Every row gives one point. Each copy is the shape, with its points in the same order, turned, moved and blurred by noise. Say if it was mirrored as well.
(in the rows, 128 means zero)

Shape (8 x 3)
[[ 84 143 158]
 [127 149  89]
 [140 105 194]
 [ 97  61 149]
 [174 136 206]
 [173  60 104]
 [ 86 129 181]
 [146  55  93]]
Copy 1 (8 x 3)
[[106 146 181]
 [172 145 135]
 [ 55 109 131]
 [104  65 169]
 [ 56 145 111]
 [138  60  87]
 [ 81 132 188]
 [154  50 116]]
Copy 1 is: mirrored
Copy 2 (8 x 3)
[[ 65 170 112]
 [125 114 106]
 [ 82 192 188]
 [133 218 134]
 [ 75 153 215]
 [190 167 165]
 [ 62 187 130]
 [192 173 141]]
Copy 2 is: mirrored
Copy 3 (8 x 3)
[[174 107 103]
 [ 97 124  91]
 [173 130 171]
 [145  55 170]
 [178 177 172]
 [ 79 107 194]
 [193 100 123]
 [ 73  88 176]]
Copy 3 is: mirrored
Copy 4 (8 x 3)
[[121  87 179]
 [188 106 134]
 [ 74 126 135]
 [ 88  57 106]
 [ 81 170 145]
 [132 108  47]
 [ 96  83 176]
 [137  85  54]]
Copy 4 is: mirrored

Shape (9 x 3)
[[ 89 146 166]
 [147  99 224]
 [ 83 121 114]
 [197 169  82]
 [191 128 184]
 [132 121 123]
 [ 93  91  83]
 [190 183 166]
 [ 73  78 138]]
Copy 1 (9 x 3)
[[131 178 145]
 [185 116 206]
 [ 72 154 135]
 [130  71  52]
 [184  91 144]
 [110 122 124]
 [ 50 117 129]
 [194 112 103]
 [ 67 147 190]]
Copy 1 is: only turned
Copy 2 (9 x 3)
[[ 92  88 144]
 [139 115 220]
 [111 135 117]
 [219  94  80]
 [207 100 179]
 [145 132 121]
 [118 172  87]
 [199  46 145]
 [ 84 168 138]]
Copy 2 is: mirrored
Copy 3 (9 x 3)
[[153 189 101]
 [164 201 199]
 [152 137  81]
 [ 37 117 129]
 [105 174 192]
 [122 136 126]
 [156  93  88]
 [ 60 192 155]
 [201 135 109]]
Copy 3 is: mirrored
Copy 4 (9 x 3)
[[111 163  98]
 [ 67 160 185]
 [118 114  74]
 [220 102 154]
 [130 142 198]
 [137 111 124]
 [122  68  75]
 [178 169 183]
 [ 71 101  86]]
Copy 4 is: only turned

Shape (10 x 4)
[[106  54 117 151]
 [248 144 131 122]
 [102  78 131 129]
 [184 112 118 116]
 [127 145 118 147]
 [146  88 108 139]
 [143  73  68  60]
 [108 230  67 154]
 [ 87  64 131 101]
 [153 220 105 113]]
Copy 1 (10 x 4)
[[107  56 122  72]
 [207 145 225 133]
 [ 89  91 130  82]
 [162 136 163  91]
 [145 108 117 145]
 [146  99 158  90]
 [133 174 117  42]
 [195 128  63 207]
 [ 79 111 115  72]
 [171 171 123 192]]
Copy 1 is: only turned
Copy 2 (10 x 4)
[[115  57 185 106]
 [157 195 108  55]
 [119  80 184 128]
 [154 145 143  88]
 [114 108 109 138]
 [134  91 152  97]
 [222  84 171 117]
 [123  98  24 179]
 [137  75 205 149]
 [144 156  57 161]]
Copy 2 is: mirrored

Shape (9 x 4)
[[102  29 138 119]
 [106  91 150  84]
 [113  59 172  94]
 [149  47 144 127]
 [159 161  21  89]
 [129 175 165 100]
 [175 118  88 102]
 [ 80 166 168 131]
 [124 181  72 126]]
Copy 1 (9 x 4)
[[ 56  58 157 128]
 [110 100 176  99]
 [ 72  96 186  93]
 [ 56  85 129 101]
 [190  81  51  54]
 [158 164 162  82]
 [124 107  91  62]
 [168 147 175 140]
 [188 129  84 100]]
Copy 1 is: mirrored
Copy 2 (9 x 4)
[[109 159 214 122]
 [145 151 176  73]
 [157 158 195  92]
 [151 140 190 152]
 [103  45  73  86]
 [186 161  94  70]
 [133  89 121 119]
 [149 208 108  64]
 [121 116  57  82]]
Copy 2 is: only turned
Copy 3 (9 x 4)
[[152  48 146  57]
 [144  75  97 100]
 [166  48 110 102]
 [176  68 166  96]
 [118 226 123  81]
 [107 118  88 173]
 [161 165 139 108]
 [ 68  81 103 153]
 [ 72 179 127 119]]
Copy 3 is: mirrored

Shape (12 x 6)
[[ 52 144 176 162  83 160]
 [115 168  94 106 131 106]
 [126 136  97  99 188 114]
 [182 189  28 142 175 109]
 [132 139 209 136  96 135]
 [102 178 153 142  91 177]
 [115 165 171 165 116 129]
 [144 116 110 104 183 136]
 [160  83 100 151 119 133]
 [152  91 106 111 121 189]
 [176 102  67  79 142 112]
 [193 158 102 150 130 121]]
Copy 1 (12 x 6)
[[ 81 124 165 215 156 105]
 [107 141  98 111  97 112]
 [122 133  85  72 137  86]
 [150 157   7  84  99 136]
 [150 170 186 174 153 100]
 [ 94 175 143 183 154 140]
 [135 164 131 187 145  89]
 [139 130  98  78 163  99]
 [180  95 113 128 149 138]
 [142 116 130  99 186 166]
 [164 113 103  50 117 139]
 [186 170  82 128 121 139]]
Copy 1 is: only turned
Copy 2 (12 x 6)
[[ 54 116 163 152  95 179]
 [135 134 109 129 181 137]
 [166 111 145 104 202 125]
 [172 111  84 142 207  41]
 [116 183 184 159  97 157]
 [ 68 150 142 132 110 131]
 [ 97 147 173 173 128 131]
 [177 116 165  99 171 119]
 [184  92 139 152 107 117]
 [169 109 143  85  85 114]
 [220 126 108 107 159 118]
 [160 139 125 165 140  74]]
Copy 2 is: mirrored
Copy 3 (12 x 6)
[[ 40 135 150 119 134 165]
 [126 146  94  77 153 100]
 [161 125 124  49 183 104]
 [198 168  16  82 185 104]
 [114 151 177 146 115 129]
 [ 85 164 114 115 117 161]
 [101 162 144 135 153 124]
 [175 106 111  73 175 124]
 [151  87  87 139 153 119]
 [167  73  93 104 118 159]
 [196  70  79  72 141  81]
 [170 145  71 139 160 107]]
Copy 3 is: only turned

Shape (9 x 6)
[[ 71 192  70 148  66 102]
 [108 161 147 111 178 147]
 [143  85 144  85 131 140]
 [107  96 214 140 136 118]
 [142  95  87 170 111 105]
 [150  99  65 134  56 210]
 [112 107  97 156 199  92]
 [152 242  77  91 133 161]
 [ 47 125  89  81 147 133]]
Copy 1 (9 x 6)
[[131 163 151 231 160 107]
 [163 107 120  99 134 123]
 [102 146 131  83 118 186]
 [103  89  69 117  76 166]
 [110 118 179 174 112 200]
 [152 217 149 164 153 243]
 [124  51 181 130 140 161]
 [217 189 182 130 143  89]
 [107 122 127 125 211 130]]
Copy 1 is: mirrored
Copy 2 (9 x 6)
[[ 67 204 163 227  96 118]
 [164 139 127 138 124  66]
 [136 125  93  84 101 143]
 [ 92  71 154 105 130 102]
 [ 62 162  82 144 157 135]
 [109 210 133 114 149 213]
 [ 63 154  64 132 157  60]
 [190 212 118 220 119 101]
 [ 85 202 129 115  57  87]]
Copy 2 is: only turned

Shape (13 x 8)
[[113  86  48  79  88 140 121 101]
 [121 134  95 113 165 137 110 103]
 [191 116  83 109  82 143 119 147]
 [156 114 166 100  82 142 148 162]
 [130  72 171 131 131 164 122 164]
 [110  92 147 134  78 170 110 155]
 [146 136 137 111 128 127 124 134]
 [114 124 158 120 116 125 177 148]
 [129 118 130 127 123 139 145  76]
 [249 118 177  82 152 171 120 133]
 [125  81 177 145 151 118 111 131]
 [221 135 133 127 149 144 203 135]
 [170 122 121  95  82 122 127 157]]
Copy 1 (13 x 8)
[[123 117  66 120 153 187 182  78]
 [ 95 153 127 119 115 148 132 106]
 [163 124  45 150 124 128 128  98]
 [194 127  98 144 159 106 139 158]
 [146 152  99  93 153  75 156 167]
 [157 110  79  81 152 117 151 168]
 [152 147 122 135 125 124 127 131]
 [163 108 150 139 146 106 162 148]
 [130 121 139 108 162 129 125  95]
 [158 208  81 178 172  67  75 128]
 [155 168 139  74 135  84 149 137]
 [145 126 124 204 146  51 110  94]
 [189 131  78 153 128 131 141 125]]
Copy 1 is: only turned
Copy 2 (13 x 8)
[[148 123 133  59 146  52 125 111]
 [147 145 111  98  92 130 132 112]
 [173  88 125 107 152 101 114 182]
 [106 128 161 135 146 113 133 211]
 [105 135 165  95 140 160 180 183]
 [ 99 114 188  84 148 139 130 163]
 [123 128 124 133 110 125 131 161]
 [ 91 171 138 141 152 129 129 161]
 [140 157 156 140 128 115 142 110]
 [189 120 149 162  78 126 184 238]
 [ 95 125 142 124 124 161 196 141]
 [195 169 114 180 148 140 143 200]
 [127 102 127 127 143  96 121 194]]
Copy 2 is: mirrored
Copy 3 (13 x 8)
[[ 89 114  72 139  45 190 100 138]
 [136  96  75 129 131 153 106 161]
 [153 160  94 126  45 140 140 132]
 [112 134 107 149  83  92 168  86]
 [109  93 113  83 121 115 185  95]
 [ 94 141 107  99 103 147 159  77]
 [129 124  92 136 119 110 131 127]
 [101 107 132 168 125 110 154 109]
 [135  92  95 157 125 156 107 101]
 [211  98  49 115  82  67 183 106]
 [113  74 124  86 139 101 132  99]
 [205 105 124 184  91 108 179 136]
 [128 154 102 138  62 109 137 123]]
Copy 3 is: only turned

Shape (11 x 8)
[[152  70 162 143  73 135 124 146]
 [125  71  89 210 126 163 144 128]
 [152  89  95 177 125 119 189 153]
 [ 72 143 120 174 127  98 156 112]
 [125  68  82 123 230 203 214  38]
 [144  77  83 174 123 135 127 129]
 [202  77 110 164 125 130 117 104]
 [ 84 136  97  96 108 112 117 172]
 [ 50 102 138 155 148  68 127 169]
 [ 96 188 165  42 140 179 130 156]
 [128 139 112 116 247 214 180 103]]
Copy 1 (11 x 8)
[[117 140 125 120 103 141 231 189]
 [ 42 155 151  97 189 124 178 179]
 [ 80 141 117 149 180  77 184 149]
 [ 91  95 105 116 191 156 103 177]
 [ 30 222  50  39 162  53  83 168]
 [ 74 157 148 106 160 123 185 144]
 [115 191 154 122 141 106 189 156]
 [ 99  59 127  93 112 143 143 138]
 [ 56  76  96 150 154 192 149 127]
 [121  68 107 107  23  88  79 164]
 [ 26 185  92 102 105  51  52 150]]
Copy 1 is: only turned
Copy 2 (11 x 8)
[[179 141 112 164 125 145 187 139]
 [126 210 101  93 117 163 144 132]
 [146 162 100  70 142 121 166 106]
 [121 118 126  87 150 128  93 168]
 [121 227  15 124 163 107  31  49]
 [123 198 105 112 130 125 162 141]
 [169 217 126 143 133  91 163 121]
 [ 68  94 115 145 156 110 161 149]
 [105  82  92  94  90 108 126 186]
 [ 81  60 133 215 157 119 104  71]
 [ 87 175  83 141 128 106  43  18]]
Copy 2 is: only turned
Copy 3 (11 x 8)
[[185 168  94 164 138  87 138 100]
 [198 137 106 161 119 181  77 103]
 [187 129 137 128 134 121  60 102]
 [114 170 130 176 140 137  52 158]
 [217  61 162 112 130 218 116 242]
 [172 114  91 153 119 149  92 101]
 [184  82  78 159 165 126 120  96]
 [ 82 172 110 120  85 100 107 140]
 [104 166 161 201  72 109  79 137]
 [ 75 193 149  85 138 126 193 179]
 [146  86 193  87 141 221 154 190]]
Copy 3 is: only turned
Copy 4 (11 x 8)
[[138 124 119 187  55 153 116 128]
 [135  85 150 171 122 228 112 176]
 [163 106 133 162 100 174 102 219]
 [114  95 175 122 145 121 141 179]
 [217  57  62 147 212 219 204 187]
 [145 112 142 143  97 214 119 179]
 [142 102  92 132  51 208 134 169]
 [152 187 168 121 132 129 118 144]
 [171 102 214 113 116 111 112 141]
 [149 181  65 121 184  81 115  97]
 [198  75  45 111 227 181 126 155]]
Copy 4 is: only turned
